Each row of a before or after table is a point. The points were changed in one or more steps. Then noise was added and the rows were shuffled. The steps act on columns, c1 being the first. Name the steps. A step turns or swaps two columns, mirrors them in a line or flattens them onto one, adds a multiple of one to another, or multiplies or shifts one. Angles are multiples of 10 degrees, from the lower column toward the higher: turns from -170 to 170, lines from 10 to 170 but not 90. Use the fewest steps. Two steps may share a column if one is a turn and the other turns, adds or multiplies; they go together, in the order done. Otherwise the lowest column goes first.

Before, 9 rows:
[[-0.09  0.23]
 [ 0.04  0.20]
 [-0.59  0.51]
 [-0.82 -0.49]
 [ 0.57 -0.16]
 [ 0.60 -0.04]
 [-0.42 -0.17]
 [-0.03 -0.27]
 [-0.65 -0.28]]
After (9 x 2):
[[-0.02 -0.20]
 [-0.05  0.12]
 [-0.22 -0.13]
 [-0.35 -0.33]
 [-0.01  0.14]
 [ 0.28  0.01]
 [-0.21 -0.14]
 [-0.23  0.34]
 [ 0.20 -0.20]]
Steps: multiply c1 by 0.4; multiply c2 by 0.7

Before (10 x 6):
[[-0.20 -0.07  0.15  0.19 -0.09  0.32]
 [-0.07 -0.07 -0.07  0.00 -0.14 -0.08]
 [-0.07 -0.14 -0.66  0.12  0.42  0.19]
 [ 0.61 -0.27  0.21 -0.19 -0.05 -0.05]
 [ 0.27 -0.06  0.02 -0.50 -0.14  0.25]
 [ 0.22  0.08  0.16  0.04 -0.30 -0.05]
 [-0.19 -0.13 -0.04  0.05 -0.40  0.57]
 [-0.63 -0.73  0.30  0.19  0.28  0.37]
 [-0.23  0.12  0.11 -0.62 -0.18  0.27]
 [-0.09  0.38  0.42 -0.39  0.35 -0.08]]
After, 10 rows:
[[-0.27 -0.22 -0.09 -0.21  0.48  0.45]
 [ 0.29 -0.23 -0.60  0.46 -0.06  0.17]
 [ 0.16 -0.48  0.03 -0.37 -0.12  1.07]
 [-0.24  0.11  0.08 -0.28 -0.10  0.04]
 [ 0.13 -0.25  0.21 -0.08 -0.19  0.60]
 [-0.65 -0.16 -0.01 -0.08  0.18 -0.64]
 [-0.05  0.35  0.43  0.27  0.43  0.57]
 [ 0.18 -0.09  0.17 -0.30  0.58  0.85]
 [ 0.49 -0.80  0.50  0.30 -0.15 -0.55]
 [ 0.07  0.00 -0.07 -0.14 -0.01 -0.32]]
Steps: mirror c1 and c3 in the line at 100 degrees; turn c2 and c6 by 40 degrees; multiply c6 by 3; turn c4 and c5 by -80 degrees

Before, 8 rows:
[[ 0.17 -0.26  0.60 -0.35  0.35 -0.06  0.15  0.05 -0.87 -0.28 -0.01]
 [-0.17 -0.29  0.55  0.11  0.62  0.19 -0.07  0.00 -0.50 -0.60 -0.52]
 [ 0.00 -0.48  0.14 -0.17  0.41  0.23 -0.13  0.02 -0.74 -0.73  0.30]
 [ 0.22  0.13 -0.33  0.31 -0.19  0.18 -0.18  0.24  0.11  0.19 -0.07]
 [ 0.05  0.55 -0.29 -0.02  0.05  0.55 -0.20 -0.39  0.28  0.33 -0.14]
 [-0.15  0.24 -0.48 -0.39 -0.18  0.31 -0.25 -0.04  0.13  0.13 -0.45]
 [-0.31 -0.39 -0.08 -0.11  0.27  0.23  0.41 -0.25  0.35 -0.31 -0.16]
 [-0.19  0.38 -0.33 -0.16 -0.14 -0.04 -0.54 -0.04  0.53  0.29  0.18]]
After:
[[-0.19 -0.14  0.78 -0.13 -0.07 -0.06  0.19  0.03 -0.89 -0.31 -0.02]
 [-0.23 -0.11 -0.41  0.13  0.07  0.19 -0.15  0.23  0.13  0.23 -0.01]
 [ 0.26 -0.76 -0.08  0.01  0.01  0.22  0.40 -0.28  0.33 -0.34  0.20]
 [ 0.15  0.39 -0.42 -0.21 -0.09 -0.07 -0.52 -0.07  0.52  0.30 -0.14]
 [ 0.07 -0.82  0.18  0.04  0.02  0.22 -0.15  0.02 -0.78 -0.75 -0.28]
 [ 0.09 -0.58  0.70  0.35  0.22  0.22 -0.03  0.01 -0.50 -0.61  0.57]
 [ 0.04 -0.25 -0.63 -0.40 -0.20  0.29 -0.23 -0.04  0.12  0.15  0.49]
 [-0.08 -0.33 -0.40  0.00  0.04  0.57 -0.24 -0.37  0.28  0.32  0.16]]
Steps: turn c1 and c11 by -170 degrees; add -1.5 times c6 to c2; multiply c3 by 1.3; flatten c4 and c5 onto the line at 30 degrees
